Every row gives one point. A path goes straight from each point to the next, and from the last back to the first. The post is the endless flat space through its rows: a point in 2 columns, a line in 3, a plane in 4, and so on, so that a path can go around it. How many times does the path go around the post? Going back the other way cancels.
(in the rows, 128 means zero)

Post, 2 rows:
[[134 127  88]
 [171 113 137]]
Path, 26 rows:
[[140 103 167]
 [127 159 106]
 [162 148 122]
 [203 112 143]
 [166  96  97]
 [132  95  93]
 [149 107 141]
 [153 141 141]
 [167 172 114]
 [189 120  91]
 [161 103 115]
 [150  95 116]
 [139 108 173]
 [140 149 116]
 [131 143  74]
 [178 128 109]
 [161  90  97]
 [132 102 103]
 [127 107 111]
 [154  71 137]
 [ 93 126  87]
 [155 126 133]
 [143 169  79]
 [153 139  81]
 [168  91 105]
 [166  73 150]]
Times around: 4

Post:
[[134 148 100 208 104 115 142  83]
 [145 152 141 126 113 112 110  76]
 [107 106 147 140 133 104 100 187]
 [ 78 135 104 109 159 124 163 122]
 [108 173 144 188 145 119 113 144]
 [146 151 101 131 134 120 111 116]
 [185  81 138 117 110  71 191 179]]
Path:
[[162 147 153 116 141 141 123 138]
 [156 179 114 148 106 158 131 128]
 [120 110  93 221  78 160 149 135]
 [154 120  98 121 179 144 127 176]
 [126 100 101 190 132 100 108 120]
 [117 105 137 117 108  62 113 116]
 [129 124  92 139  98  73 130 169]
 [112 132 141 132 103 124 166 122]
 [177 135 177 130 112 131  68 137]
 [163  88  95 116 135 129 104 114]
 [ 94  86 114 145 140  84  99 106]
 [106 153 127 156 145  80 122 161]
 [154 237 159 156 105 106 131 109]
 [122 160 133 119 125 163 133 156]
 [147 137 175 136 103 137 146 128]
 [126 141 135 144  76 121  87 185]
 [138 192 164 115 162  88 209 172]
 [104 141 118 120 144 100 135 110]
 [115  91 100 136 176 106  87 126]
 [137 166 146 148 144 132 104  98]
 [138 145 142 168 102 147  84 121]
 [153 154 115 126 117 112 139 177]
 [148 122 101 136 117  61 162 164]
 [120 139 134 148 136  95 133 108]
 [149 179  57 176 169 132 157  95]]
Times around: 0

Post, 13 rows:
[[181 102 144 138  94 143 138 154 129 161 164 112 127 140]
 [ 96 137 131 135  97 130 160 138 165 107  96 139 162  61]
 [137 188 159  58 141 127 132 128 139  83  95 122 115 144]
 [ 77 136 146 140 129 171 123 144 118  85 144 110 103 143]
 [ 97 151  97 139 176  93 169  93 152 120 127 106 166 123]
 [199 194 101 124 118 135 174 120 155 163 134 135 114 142]
 [173 130 157 106 120 158 120 128 109 127  89 182 160 142]
 [ 90 127 143 125 167 142 122 115 104 153 163  93 109  95]
 [137 163  81 156 164 107 114 138 146 123  93 133 139  92]
 [104 158 204 139 167 130 123 130 146 111  99 117  84 107]
 [172 147 180 156  83 174 128 151  92  91 158  79 114 146]
 [194 126 126 172 128 146 130 122 130 108 174 140 135  85]
 [154 159 189 124  64 134 129 134 104 140 176 138 124 155]]
Path:
[[192 122  91 129 120 167 129 135 156 149  72  91 143 106]
 [161  68 164 148 119 137 152  96 151 129 145 154 138 116]
 [ 95 153 139 157  87 153 178 158 140 114 105 119  98 126]
 [123 122 102 151 117 103 165 146 119 101 136 100 185 144]
 [149 116 187 101 135 162 141 135 166 123 146 160 134  96]
 [133 143 145 145 116 128 112 147 146 150 104 151 171 141]
 [118 158 174 140 119 149 117 163 138 142  97 169  97 132]
 [142 172 106 181 188 147 140 133 108 125 100 105 131  46]
 [ 92 178 150 111 122 165 154 146 140 116 140 107 132 128]
 [143 169 160 102 137 150 117  96 149  84 146 130 145 111]
 [146  38 156 141  74 190 169 123 169 181 182 112 117 113]
 [ 58 162 165  87 148 128 181  68 132 154 143 137 110 127]
 [170 144 131 164 110 138 146 148 134 119 135 134 115 134]
 [115 192 176 114 161 121 139 145 161  92 110 119  87  83]
 [137 160 194 149 129 152 171 103 193 139 203 160 124  50]
 [130 182 138 124 118 105  89 120 123 114 126 146 164 128]
 [141 138 147 104 145 129 103 136 129  95 115 110 115 141]
 [124 176 128 172 110 178 165 107  95 128 172 103  90 137]
 [102 159 155  98  97 107 184 147 194 152 143 148  96 107]
 [109 106 126 133 130  77 155 116 127 123 124 125 231  97]
 [231  94 146 114 125 178 103 166 144 142 130 109 146 112]]
Times around: 3

Post:
[[104 142 153 143  92 191 101 143 118 167 104 122 166 154 144 128 103 170]
 [128 126 157 108 121 136 126 146  83  99 101  95 105 133 153 180 160 157]
 [102 126 140 132 108 133 141 130 177 167  87 137 117 114 116 165 158 161]
 [115 121 163  93 121 195 136 148 201 196 115 156 120 127 122  96 134 123]
 [151 129 126 123 185  61 133 126 134 107  68  74 165 194 108 127 156 126]
 [115 162 113  95 120 161 111 117  75 151 123 136 135 116 124 110 133 143]
 [152  93 170 144 110 160  88  91 102 157 156 105 105  96 157  96 136 150]
 [ 97 178 130 138 114 124 139 136 127 111 153 173 154 121 166 184 157 115]
 [101 114 184 142  97 150 154 130 111  95  77 105 210 138 102 114 119 108]
 [120 154 179 136  99 118 147 126  85  63 146 105  69 162 109 138 161 165]
 [129 143 128 157 158 149 134 120 101 117 137 105 142  88 124 167  89 126]
 [168 107  68  99 127 131 137 121 143 170 154 169  70 148 133  98 130 136]
 [130 136 140 155 106 144 104  99 116 120 116 162  95 166 124 158 162 101]
 [130 169 171 104 116 148 133 116 129  97  93 129 189 139 134 160  85 127]
 [ 76 152 131 115 107 138  63 180 127  91 143 135 158  74 142 170 119 144]
 [129 150 200 122 113  84 149 144  80 106 130 136  90 144 134 165 114 121]
 [130 138 156 176 143 114 119 123  91  81  94 148  86 126 148 154 161 175]]
Path:
[[149 147 102 150 160 104 140  95 150 127 125  76  77 121  98 188 116 129]
 [164 152 123 152 119 118 131 143  83 141  99 116  87 159 122 140 122 135]
 [168 150 177 181 130  81 155  88 124 130 162 133 102 196 167 125 191 158]
 [110 185 121 108 159  96 128 151 131 132 140 179 158 116 115 141 123 131]
 [155 143 132 129 134 160 107 165 121 122 102 146 135  80 141 152 107 164]
 [141 145 143 112 117  74 112 127 103 162  77 136 119  91 175 146 127 159]
 [100 147 116 105 116 152 106 129  58 103 100 133 140  65 125 162  68 119]
 [100 103 192 131 104 112  82 135 115 177 163 150 141 105 184 100 151 160]
 [100 144 145 178  99 144 130 151 110  99 201 133  87 119  97 162 101 143]
 [125 168 173 143 125 187 109 148  85 146 134 156  67 100 107  99 129 174]
 [ 97 204 134 179 116 143 140 105 141 131  67 156  99 168 142 149 174 144]
 [122 102 122 168 155 181  83 172 115 124 105 113  78  99 210 180  56 221]
 [110 120 152 100 140  95 124 134 102 139 121 132 145 131 131 132 113 154]
 [ 97 166 151 161  94 130 152 120 120 125 173 145 160 108 103 170  96 121]
 [137 101 182 100  50 166 107 181  95  90 131 135 100 129 127 114 108 139]
 [113 137 104 128 120 127 129 137 135 132  84 128 134  87 158 156 136 190]
 [104 139 109 119 149 155 116 134 177 204  86 172  91 100 111 106 124 140]
 [109 128 147 163 104 177 105 167  87 141 182 153  90 144 155 145 166  58]
 [156  88 150  61 119 190  89 140  63 106  97 143 138  57 160 161 148 104]
 [111 112 140 151 143 135 124 151 170 104 133 112 189 187 110 160 112 150]
 [ 89 157 146 157 126 110 130 122 152 125 130 140 141 130 126 139  90 165]]
Times around: 1

Post (17 x 18):
[[165  84 150 110 125 113 136 103 115  98 160 143  81 129 108 191 133 151]
 [175  98 130 176 170 117 180 169 135 119 151 124 154 135 129  97 100 139]
 [ 93 105 167 107 119 108 134 122 134 133 121 166  90  95 144 177 161  98]
 [198  90 118 146 106 129 114 172  74 105 126 121 132 133 153 148 119 159]
 [141 159 135 152 141 156 101 121 123 123 113 140 218 165 121 103 135  62]
 [ 96 115 139 124 144 104 121 111 107 119 113 127  81 119 125 186  99 150]
 [107 199 140 106 160 174 122 110 149 157 108 117 166 120 116 105 180  97]
 [106 168 168 128 142 149 127 101 131 167  72 129 131 194 135 133 184 105]
 [106 132 181  92 185 115 117 111 149  90  76 153 106 120 130 183 160 128]
 [ 94 176 139 120  99 164 120 101 157 111  81 143 170 133  95  92 188 117]
 [148 153 141 107 136 146 111 124 181 145  79 133 126 148 121 116 136  91]
 [124 142 151  96 134 127 141 171 138 113 108 120 147 152  83 127 142  86]
 [130 140 157 122 123 101 142 147 143  96 150 148  79 135 151 224 124 139]
 [171 146 186 156 145 101 112 143 113 114 130 121 110 127 126 128  98 117]
 [ 93  90 168 129 129 128 123 124 150  87 139 111  77 121 141 180 151 130]
 [199 104 131 135 126 104 181 125 105  98 131  92 152 135 171 119 102 133]
 [172 102 129 114 133  95 126 162 109 113 177 129 154 144 149  92  93 161]]
Path (30 x 18):
[[117 143 139 132 101 166  79 128 121 138  83 149 167 133  72 119 142 182]
 [162  48 140 118  97 103  68 133  96 112 109 174 153  99  96 125 138 116]
 [116 134 127 145 134 126  84 146 133 120  82 141 124 114 165 158 168  99]
 [166  60 132 144 155  65 183 110 115  81 133  93  76 109 167 159 113 113]
 [150 130 138  78 129 123 164 189 199 186 177  91  62 181 100 155 144  90]
 [166 184 156  97 199 104 114 148 133  89 103  87  88 153 123 152 125 118]
 [117 108 129 120 169 134 123  81 112  78 137 144 137 179 120 134 127 141]
 [115  67 159  90 141 134  87 149  98  56 118 169 143 129  63 144 121 141]
 [158 148 147 137 109 145 163 129  87  77 116 107 159 109 174  91 149 134]
 [155 145 141  94  97 136  96 156 122  50 151 130 131 140  97 161 108 110]
 [107 118 155 131 161 176 116 133 116  99 156 164 207  57 113 106 151 123]
 [148 126 187 142  97 143 102 167 159  70 110 145 159 146  78 145 134 143]
 [ 98 119 169  85 199  74  99 136 109 149 119 133 160 163 124 127 122 102]
 [136 190  99 108 172 121  84  81 127 133 117 112 129 136  68 119 101 115]
 [151 128 143 113 118 124 148 136 147  99 172 126  78 159 177 138 136 114]
 [129  90 140  92 122 146 104  94  80 109 141 149 142 100 116  59 141  98]
 [133 128 130 153 138 188  83  40 128  93 100 156 123 142  94 135 177 152]
 [143 147 154 125 132 190 106 131 105 140 130  94 147 143 127 114 154  92]
 [146 123 148 124 155 140 133 130 155  65  98  98 166 149 127 144 105 146]
 [113 144 158 120 111 118 133 143 114 174 124 132 113 122 150 136 171 126]
 [145 126 170 138 193  80 171 135 120 123 127 116 129 148 157 151 127 111]
 [138  86 157 143 169 120 160 168 169  93 144 104  94 119 127  91 133 108]
 [163 182 126 145 160 174 117 150 125  79  77 149 175 146 137 167 126  94]
 [120  88 153  91 105 118 119 143 181  98 147 131 103 110 131 139 102 104]
 [143 143 153 157 109 129 108 161 154 143  92 120  98 138 133 148 119 126]
 [103 146 175 114 229 118  83 118 159 108  57  96  86 158 110 224 175 152]
 [115 157 125 178 132 114  83 141  86 146  89 140  90 116 133 121 135 146]
 [100 133 199  95 163 111  99 140 122 101 142 166 104  97 142 157 165  61]
 [145 111 110  83 161 129 201 158 158  74 120 107 132 152 113  96 108 125]
 [194 101 165 101 101 160 116 102 151  69  92 151 128 181 103 150 127 111]]
Times around: 4

Post:
[[151 143 117  80  97 125 110 129 133 115  88 135 112 167 121 200 132 129]
 [112 138 141 127 127  98 124 141 136 123 101 118 123 149 141 115 129 156]
 [101 165 149 107 100 138 107 118 150 168 149  93 112 126 131 119 101 123]
 [140  81 144 121 116 127 127 130 126 115 151 108 141 185 159 135 128 113]
 [ 96 148  99  88 106 110 120 125 132 152 148 124 116 155 129 113 140 139]
 [192  63 150 152 164 119  81 132 136  47 180 121 115 169 100 143 199 141]
 [118 119 143 130 119 115 144 101 153 141 125 109 138 143 104  96 163 103]
 [167 158 140  62  65 112 106 178  48 126 249 130 211  89 139 107  50 121]
 [132 120 119  87 130 150 120  88 156 134 114 145 113 127 113 149 118 185]
 [104  71 156 136 104  58  78 158 104 150 151 145 163  96 153 138  59 112]
 [109 147 135 117 104 126 162 148 151 126 151 143  98 126 135 137 141 118]
 [101  80 124 147 148 116 141 141 115 142 135  84 102 132 116 101 135 130]
 [162 138 103 118 174 144  92 123 129 127 141 181 119 172 142 158 133 120]
 [ 90 150 121 133 155 103 104  90 105 118 139 121 175 111 168 155 139 128]
 [115  97 123 124 122 142  88 118 109 123 121 139 110 124 162 102 122  96]
 [128 132  87 141 101 127 121 118 159 145 132 107 116 129 143 116  99 122]
 [127 143 119 131  84 140  97 140 123 134 117 161 145 164 119 160 134 151]]
Path, 11 rows:
[[117  99 169  72 117  95  71 108 122 157 164 115 167  87  77 129 124 131]
 [114 113 134 118 118 144  67  94 159 130 110 147  99 123 100  98 148 114]
 [ 88 130 154 157 138 102  79 121 143 162 143  99 111 112 100 160 110 105]
 [115 159 107 156  91 153 137 107 125 116 117 144 123 136 123 107 192 140]
 [121 165 113 106 112 140 144 162 113 125 136 172 130 103 141 208 154 148]
 [130 170 155 127  89  97 130 198 142 140 174 183 155 130 187 157  65  82]
 [158 140 146 111 117 176  85 133 115 104 147 159 115 191 153 125 117  67]
 [121 138  96 102 169 101  65 101 100 143 183 107 168 142 124 118 120 119]
 [143 148 117  52 140 112 140 129 107 148 157 132 135 145 116 127  87 177]
 [124 131 106 161 153 131  82 131  69 142  91 162 142 111  90  99 148 167]
 [178 142  67 132 116 113 138 159 143  82 136 151 108 110 160 189 137  90]]
Times around: 2

Post (17 x 18):
[[105 124 138 104 149 149 149 165  77 117 140 120 130 144 114 143 117 140]
 [143 125  92 133 158 139 132 155 113 119 157 122 142 154 130 164 130 157]
 [181 134 135 166 115 156 123 118 125  88 133 153 109 147 170 145 107 106]
 [149  90 117 115 145 107 151 130 109 106 130 151 120 151 143 174 131 136]
 [ 88 154 115 147  94 123 152  99 112 146 135 139  83 132 100 127 104 126]
 [138 123  92  78 137 102 156 159 141 130 124 136 155 123 159 150 148 107]
 [126 112 104 164  97 118  87 143 129  94 171 164  82 171 144 117  70 111]
 [135 125 147 120 141 130  94 126 153 120 141 114 124 146 161 137 141 119]
 [148 117 157 112  86 134 123 134 149 153 157 149 145 147 148 131 136 105]
 [122 132 116 123 113  85 107 152 167 152 114 201 190 109 153 108 133 138]
 [113  65  98 120 150 111 166 157 107 151 147 122 145 137 173 156 125 108]
 [138 186 172  77  77 105  88 114 165 103  98 114 134  91 139  76 146 210]
 [134 107 102 124 146 143 123 162 139 122 132 149 101 111 127 149 137 131]
 [136 113 151 118 132 110 120 133  70 134 183 116 101 120 110 124  93 108]
 [118  97  59 150 125 183 148  78 142  92 173 161 125 136 100  93 139 137]
 [174  79 102 157 114 175  67 111  82 134 137 120 122 166 102 120 118  96]
 [106 125 112  92 136 144 114 128 118 123 150 140 128 116 150 148 113 148]]
Path:
[[129  86  98 113 160 132 145 124 101 174 153 149 153 139 109 127 147  84]
 [115 126  45  57 111  61 107 171 184 183 139 218 122  99  85 127 104  80]
 [163 126 129  94  78  85  92 156 141 147 153 149 144 135 115 144 111 138]
 [ 84 103  86 159 101 182 122 129  97 117 204 138  95 133 122 120  78  83]
 [126  47 102 127 127 106 141 137  96 134 142 151  98 152 116 157 177 116]
 [ 96 134 152 132  56 131  35 101 133 161 109 185  85 176 108 137 106 123]
 [163 161 117 133  83 146 128  59 145 140 109 159 119  53 148 131 146 105]
 [125 101 149 127  87 116  93 105 160 126 191 206 122 147 175 159  75  57]
 [195 106 107  63 156 108  61 129 183 115 126 174 159 115 140 158 141 120]
 [131  83  63 107  85 132 116 157 144 180 112 191 123 156 114 157 121 106]
 [152 119 111  66 125  90 106 122 165 156 136 146  82  67 139 112 128  77]
 [ 96  95 135 125 115 167  72 133 173 164 148 121 120 117 140  90  98 120]
 [117  84 180 140  85 124 121 127 152  83 189 134 106 154 141 109  98 148]
 [121 128 143  45 164  66 216 154  51 122 155  50 132  88 135 144 150 100]
 [166 134 128 121 128 166 147 136  98  90 170 120 120 152 128 102 156  99]
 [155 144 168  72 114 157 116 134 121 161  93  99 126  98 158  95 145 133]
 [176 119 129 170 109 139  95 156 106 160 199 160 132 139 161 157  53  99]
 [136 126 109 148 157 110 163 157 136 103 178 140 133 139 127 132 109 133]
 [157 129 120 104 117 135  97 134 161 136 198 163 171 164 146 127 109 143]
 [ 97 117 161 113 128 119  89 192 160 132 197  98  91 139 181  92 119 163]
 [136  95 120 135 131 131 136 159  85 114 158 112 150 163 170 136 144 135]
 [ 98  98  78 179 155 143 119 163 140 102 129 157 105 155 115 157 124 124]
 [119 108 139 111 107 106  35 102 129 154 152 132 137 153 125 122 101 134]
 [102 129  85 100 106 123 152 138 164 133  95 213 110 107 124 128  91  97]
 [151  94 122 139 122 123 110 140  85 155 162 135 123 167 121 127 115 103]
 [110 160  65  70  99  89 159 148  84 110 106 156 147 141 112 123 117 131]
 [151  71 101  63 115 121 173  81 117  82 122  95 136 103 215 141 163  91]
 [133  63  94 134 129  85  90 127 148 116 146 224  70  79 107 167  91 135]
 [131 111 116 105 122 133  95 151 167 118 122 172  96 106 154 147 112 146]
 [ 76 137 134  99  97 114 116 138 148 192  87 147  92 120 108 132 134 137]]
Times around: 1

Post:
[[102 152 104  99 122 118 141  91 111  91 161 146 127 187 109  96 143  87]
 [140 178 170 124 156 168  73 132 123  92 163 177 127 131 144 151  46 142]
 [143 164 179  87 121 142 162  82  86 122  81 150 151  97 132 136 152 104]
 [112 161 160 132 134 173 136 126 169 147 141 106  95 154 150 171 148 150]
 [149 119  86 124 150 131 156 120 142 110 130 113 114 107 135 159 161 136]
 [130 129  73 213 142 158  89 127 159 125 113  79 194 164 111 147 120 111]
 [139 111 106 143 151 103 130 147 163 122 109  91 137 115 132  93 123 116]
 [ 55 124 111  65 138 132 135 148 124  34 115 152 107 155 134  86 160 121]
 [ 68 129 101 121 160 184 125 127 154 112 121 134 153 153 142  89 144 151]
 [162 130 154 131 157 154 143 119 144 133  99  92 157 140  98 162 159 106]
 [180 159 136  98 119 114 116 135 111 155  91 104 136 134 137 123 157 155]
 [119 125 117 138 142  98 120 170 136 149 131 135 141 143 124 119 126 100]
 [131 144 129 112 122 152 146 146 172 109 153  94 137 129 118 146 168 100]
 [174 136 187 127 110 142 132  77 130 137 122 134 149 132 119 160 181 149]
 [131 150 154 161 170 146 122  97  87 124 211 114 146 136 146 134 141 129]
 [138 136 128  66 113 108 133 127  99 104 106 163 172 169 181  71 129 111]
 [148 143 125 147 162 153 105 116 146 166 144  96 100 119 145 144 163 113]]
Path:
[[ 91 145 153 114 143 111 140  90 139 167 129 152 117 106 132 130 147  87]
 [184 162 143 118 107  85  68 156  96 106  85  77 133 114 115 159 160  67]
 [ 77 100 111 153 138 132 121  98 116  94 166 159 154 184 122 106 126 150]
 [ 85  97 193 168 125 166 152  84 124 120 154 170 111 153 111 147 166 163]
 [166 175 167 133 122 148 143 116 118  88 114  83 144 155 116 133 153 100]
 [137 147 182 121 161 134  88 152 119 129  94 127 158  86 114 109 149  85]
 [122 157 140  86 118 127 167 153 148 143  86 118 119 110 133 174 158 135]
 [139 143 141 126 144  96  88 170  91 120 109 113 146 113 139 132 131 168]
 [183 130 176  59 120 128 150 137 155 114  83 126 151 101 147 126 187 125]
 [109 150  96 137 140 152 131 140 160  62 214  82 130 151 174 110 160 132]
 [116 195 127 123 141 137 117 182 168 165 147 110 172 114 123 134 118  79]
 [ 80 108 128 131 150 142 140  11  71 135 212 183 170 152 119 114 181 159]
 [ 88 135 188  91 119 142 153  38  75 122 105 184 152 170 111 180 177 116]
 [140 165 120  45 139 141 140 104 113  96  88 150 126  88 119 105 155  94]
 [211 182 154  88 106 111  95  82 117 143  88 141 123 109 172  87 134 109]
 [132 152 114 150 164 130 140  94  85  84 160 119 151 164  61 142 205 133]
 [128 161 127 122 162 140 121 130 121 125 141 110 140 114 115 143 136 133]
 [133 113 129 178 178 123 102  82 171 139 137  68 106 139 164 155 144 163]
 [153 110  89 126 186 145 112 134 151 126 194 138 197 119 111  97 160 125]
 [115 168 152 105 145 147 128 119 144 100 112 128  85 136 148 111 135 164]
 [116 180  72 152 109 141 108  88  90 131 194 165 153 176 133 105 109 108]
 [162 123 136 109  95 127 140 101 134 134  61 149 178 180  95 101 156  93]
 [129 157 155  96 118 152 128 106 130 102  93 182 123 135 116 127 138  97]
 [122 121  88 139 176 120 162 144 180  90  40  33 137 155 136 129 195  88]
 [151 164  93 167 151 154 112  95 153  78 151 116 188 121 161  87 103 145]
 [153 166 114 133 166 124 123 123  65 115 166 151 110 130 126 126 113 122]
 [ 92 132  90 101 137 145 128 131  94 116  88 107  79 135 137  85 170 165]
 [153 145 139  84  98 148 143  87 133 114 104 103 138 121 157 122 123 141]]
Times around: 0

Post (17 x 18):
[[182 112 125 112 124 147 171  96 170 114 124 179 117  88 116  86 147 152]
 [128 134 139 149  96 114 140 164 134 138 139 127 121 129 145 125  72 117]
 [155  84 112 127 135  89 122 122 117 122 138  71  54 129 118 155 161 137]
 [117 148 149 122 100 141 154 118  93 154 144 124 125 154 143 152 103 102]
 [175 104 121 108 187 126 152 113 150 120 123 164 145 106 115 126 144 175]
 [112 166 141 138 116 140 165 183  95  95 149 113  94 132 107 125 108 140]
 [142 174 145 107 128  96 146 144 151 148 112 148 144 117 158 104 153 114]
 [150 103  78 162  90 115 108 111 129 133 133 104  87 129  98 171 157 121]
 [100 138 145 162  82 105 132 127  80  62 159 109  86 177 144 127 101 114]
 [140  67 122 110 101 107 125 149 146 116 140  75 101 143  91 128 154 110]
 [103 163 139 133 110 151 141 167 117 144 167 136 104 177 138 122  95  92]
 [129 165 126 120 103 141 115 147  89 102 142  86 111 161 148  98  96 104]
 [114 172 173  95 116 123 114 158 128 155 122 159 118 151 163 131 116 138]
 [122 145 122  86 139 144 156 104 192 161 132 156 149 134 151  98 141 178]
 [116 119 148 161  93 161 130 164  88  94 152  88 101 160 160 123 112 115]
 [133  80  99  90 123 118 159 110 131 101 151 180 137  92 146 116 161 174]
 [ 99 131 139 112 157 127 146  89 177 114 108 172 130  91 150 100 104 138]]
Path:
[[126 126 121 120  84 127 166  64 108 113 139  89 151 115 164  86 107  95]
 [120 135 136 137 121  91 145 139 139 151 119 118  75  90 129 102 111 119]
 [ 80 161 121 128  88 104 179 179 101  87 135  98  93 118 104 103  77 128]
 [169  68 137 139 147  64 117 132 107  94  99 139 142 110 136 175 105 101]
 [193 166 151 106 157  97 156 144 142 144 130 121  87 100 129 135 113 129]
 [156 165 193  83 132 135 152 176 127 152 146 144  84 135  98 133 110 157]
 [149  98  80 148 141 108 117 120 162 113 136  68 127 140 101  85 116 117]
 [130 116  93 144 104 141 128 115 139 120 146  62 126 178 143  72 105 125]
 [ 96 123 124 131  97  84 163 159 128  75 131 117 102 138 112 127 142 123]
 [104 145 133 149 117 106 124  81 151 124 103 128  93 125 115 179  76  92]
 [ 85 116 157 127  75 109 108 125 204 158 131 115 160 142 148 140  75 120]
 [101  75 129 117  91 110 113 113 158  61 127 151 137 104 177  82 134  88]
 [ 94 118  74 105  85 114 124 124  71  97 191 104 108 210 119 165 149 124]
 [ 98 105 113 114  89 114 175 151 125  97 137 132 116 116 113  88 108 106]
 [125  76 124  58 113 110 176 116 101 128 187  89  82 154 131  87 165  91]
 [ 69  34 140 147  70  96 125 158 166 157 185 163 152 137 171 120  92  99]
 [ 96 141 116 163  80 126 155  87 138 141 155 105 134 152 151 165 110 139]
 [149 213 216 121 110  36 153 206 144  78  73 154  77  85 142 129 147 106]
 [156 106 166 114 107 161 192 209 125  66 151 130 138 120 164  48 105 134]
 [101 145 105 146  96 151 122 115  75 126 132  93 114 164 143 149 151 108]
 [128  79 119 121 113 164 156 167 120 156 157 123 129 126  74 161 100 160]
 [103 174 110 124  95 116 114 139 111 127 149 169 138 130 185 120 103 142]
 [109 111 142  81 123 124 122 118  89  78 150 133 134 140 150 137  86 163]
 [150 186 119 104 162 154 161 163  82 109 134 160  50 109 107 179 106 197]
 [122 112 122 149 106 174 101 149  95 105 121 119  99 148 187 136 141 197]
 [152 175 140  77 159 148 169 206  43 174 160 120 104 155 130 135 152 215]
 [116  90 125 116  96 104 100 118 117 124 152 115  80 147 156 128 174 177]
 [121 161  89 134  81 125 134 164  64 136 142 102 133 156 168 117 119 161]
 [117 195 138 137  91 102 172 154  82  82 130 114  81 155  90 131 107  91]
 [145  97 118 107  92 122  90  99 146 144 135 167 109 150 189 179 148 154]
 [125 136 115  96  93 156 128 137 141 121 156 188 130 101 163 107 141 155]]
Times around: 0
